Every row gives one point. Each copy is the shape, with its points in the same order, turned, moved and blurred by noise. Some copies are also mirrored. Which?
(in the rows, 128 means zero)

Shape (9 x 3):
[[112 107 107]
 [122  96 122]
 [124  82 141]
 [ 94  95 173]
 [149 197 120]
 [158 116 113]
 [112 133 105]
 [153 133 107]
 [142 179 141]]
Copy 1, 9 rows:
[[115 118 103]
 [139 114 105]
 [153  85 116]
 [125  46 132]
 [ 81 158 176]
 [148 139 138]
 [106 126 114]
 [135 153 141]
 [ 94 134 178]]
Copy 1 is: only turned
Copy 2, 9 rows:
[[141 108 139]
 [150 129 130]
 [165 143 117]
 [173 125  75]
 [ 49 115 110]
 [116 150 141]
 [114 100 134]
 [ 99 139 140]
 [ 71 123  91]]
Copy 2 is: mirrored
Copy 3, 9 rows:
[[ 97 155 114]
 [ 91 146 124]
 [ 67 118 120]
 [ 89  93  99]
 [180 146 162]
 [ 99 152 157]
 [125 155 109]
 [122 165 160]
 [166 119 161]]
Copy 3 is: mirrored
Copy 4, 9 rows:
[[112 165 139]
 [104 143 147]
 [ 83 128 147]
 [ 66 121 107]
 [191 127  99]
 [142 132 159]
 [133 166 123]
 [152 137 148]
 [166 110  98]]
Copy 4 is: mirrored

Shape:
[[124 133  71 127]
 [106 112  87 112]
 [135 126 149 133]
 [102 151 147  80]
 [132  46 118 152]
 [100 147 170 139]
 [ 99 140 146 121]]
Copy 1:
[[ 84 152 110 142]
 [115 158 114 148]
 [128  98 118 121]
 [144 121 171 155]
 [157 135  49 120]
 [137  74 135 163]
 [139 101 140 163]]
Copy 1 is: mirrored
Copy 2 (7 x 4):
[[157  79 150 118]
 [159 103 169 127]
 [115 124 127 163]
 [ 98 152 155 110]
 [173 106 171 211]
 [120 158 108 146]
 [125 148 131 135]]
Copy 2 is: mirrored
Copy 3, 7 rows:
[[131 126 164  94]
 [125 115 166 124]
 [148 132 109 144]
 [179  76 129 148]
 [ 93 170 143 178]
 [142  93  81 143]
 [145  91 113 140]]
Copy 3 is: mirrored
Copy 4:
[[101 116 181 122]
 [130 102 172 113]
 [136 136 117 143]
 [145 135 113  72]
 [175  98 164 185]
 [131 113  79 119]
 [134 114 109 108]]
Copy 4 is: mirrored

Shape, 12 rows:
[[ 77 116 165 124 133 107]
 [191 142  79 123  79  94]
 [122 132 153 134 108 123]
 [131 154  91 153 110 120]
 [181 136  65 157 151 120]
 [ 82 127 151 126 115 136]
 [ 75 110 122 113 124 112]
 [ 97  97 160 122 118 107]
 [167 164  80 124  88  81]
 [147 124  87 130 105 114]
 [122 137 127  96 135 150]
 [142 161  92 132 166  92]]
Copy 1, 12 rows:
[[ 81 170 159 124 131 142]
 [168  60 128 132  83 121]
 [118 145 143 154 114 136]
 [115 110 100 135  81 117]
 [135  73  64 120 123 120]
 [102 180 143 134 106 137]
 [100 161 146  92 107 132]
 [106 160 166 123 136 128]
 [141  60 129 126  64 137]
 [143 102 116 114  97 116]
 [139 157 110 117 110 164]
 [ 94  83  90 112 114 158]]
Copy 1 is: mirrored
Copy 2 (12 x 6):
[[162 136 147 169 159 104]
 [ 37 159 126 134 120 172]
 [138 147 139 143 130 136]
 [ 94 132 142 111 159 160]
 [ 45 118 143  80 135 124]
 [163 125 129 153 152 131]
 [133 121 119 166 176 115]
 [147 151 126 167 145 103]
 [ 45 150 150 142 141 178]
 [ 75 136 117 128 145 145]
 [124  91 126 147 120 134]
 [ 68 104 179 125 153 122]]
Copy 2 is: only turned
Copy 3 (12 x 6):
[[181 157 152 108  81 146]
 [134  68 121 178 177 149]
 [171 127 120 125 123 134]
 [121 131 110 142 146 165]
 [ 94 120 152 144 203 132]
 [170 162 114 124  91 141]
 [160 159 148 152  96 149]
 [191 145 149 135 104 140]
 [112  64 126 165 151 164]
 [139 121 126 163 156 148]
 [134 143 119 144 124  99]
 [ 90 111 167 126 141 137]]
Copy 3 is: mirrored
Copy 4:
[[129 163  96 135  94 163]
 [168  77 160 124 176 102]
 [123 124 100 122 118 135]
 [160 103 111 157 128 101]
 [149 122 143 174 170  61]
 [132 140  95 128  76 140]
 [161 159 127 134  85 145]
 [134 167 106 115 112 156]
 [172  72 152 149 161 123]
 [165 116 141 134 139  97]
 [109 131 147 140  89 112]
 [139 129 143 200 146 114]]
Copy 4 is: mirrored

Shape:
[[140  96 144 129 118 113 156 208]
 [128  88 100 134 145 118 176 144]
 [152 102  84 129 168 134 139 143]
 [181 128 104  86  76 121 103  86]
 [109 161 172 148 138 128 139 145]
 [153  95 102 195 131 113 149 166]
 [149 139 119  81  97 136  73 116]
 [116 161 116 132 151 103 157 175]
 [120 143 136 128 128 100 101 115]
 [ 90 156 148 151 129 117 120 126]
 [160  72 120 163 139 145 154 145]
 [123  74 139 132 108 108 111 181]
 [ 93 165 116 134 114 143 119 126]]
Copy 1 (13 x 8):
[[161 101 136 183 131 160  98 170]
 [138 138  91 147 125 185 131 158]
 [108 123  96 122  95 156 124 177]
 [115 139 187 104  81 129 159 120]
 [150 112 100 151 147  97  97 107]
 [122  76  96 179 111 168 150 151]
 [111 120 190  86 106 103 125 138]
 [150  99  96 135 112 157  68 119]
 [ 98 118 141 119 136 123 109 105]
 [126 109 112 120 153 110 109 103]
 [117 117  99 173 114 144 156 185]
 [130 101 160 167 160 157 120 175]
 [150 105 114  88 141 112 121 117]]
Copy 1 is: only turned
Copy 2:
[[165 138 196 133 177 146  95 104]
 [143 119 142 178 155 157 123  89]
 [141 156 124 151 145 169 144  78]
 [ 87 167  94 123 181 145 148 179]
 [147 124 141 107 111  94  88 112]
 [113 125 167 138 177 133 130  50]
 [119 162  99  82 154 162 130 172]
 [146 149 133 138 135 136  62  83]
 [100 134 123 105 118 140 105 131]
 [121 106 123 101 111 116  88 113]
 [142 126 162 147 165 135 168  82]
 [136 113 189 107 167 172 117 120]
 [134 111  86  97 138 128  92 116]]
Copy 2 is: only turned
Copy 3:
[[ 88 147  53 127  85  97 144 107]
 [103 136 141 125  72  99 102 122]
 [ 84 100 135  97 105  92 114 129]
 [127 131 168 125 170  72 155  53]
 [146 142  93 122 127 154 152 147]
 [118 156  94 106 104  76  77 145]
 [ 99 120 144  90 178 115 175  66]
 [ 95 143 104 133 110 111 149 178]
 [141 143 133  97 134 126 167 117]
 [148 154 121 111 132 150 146 138]
 [129 123 106 108  92  83  81 102]
 [ 96 179  85  83  97 114 143  80]
 [110 142 133 121 153 154 139 132]]
Copy 3 is: only turned
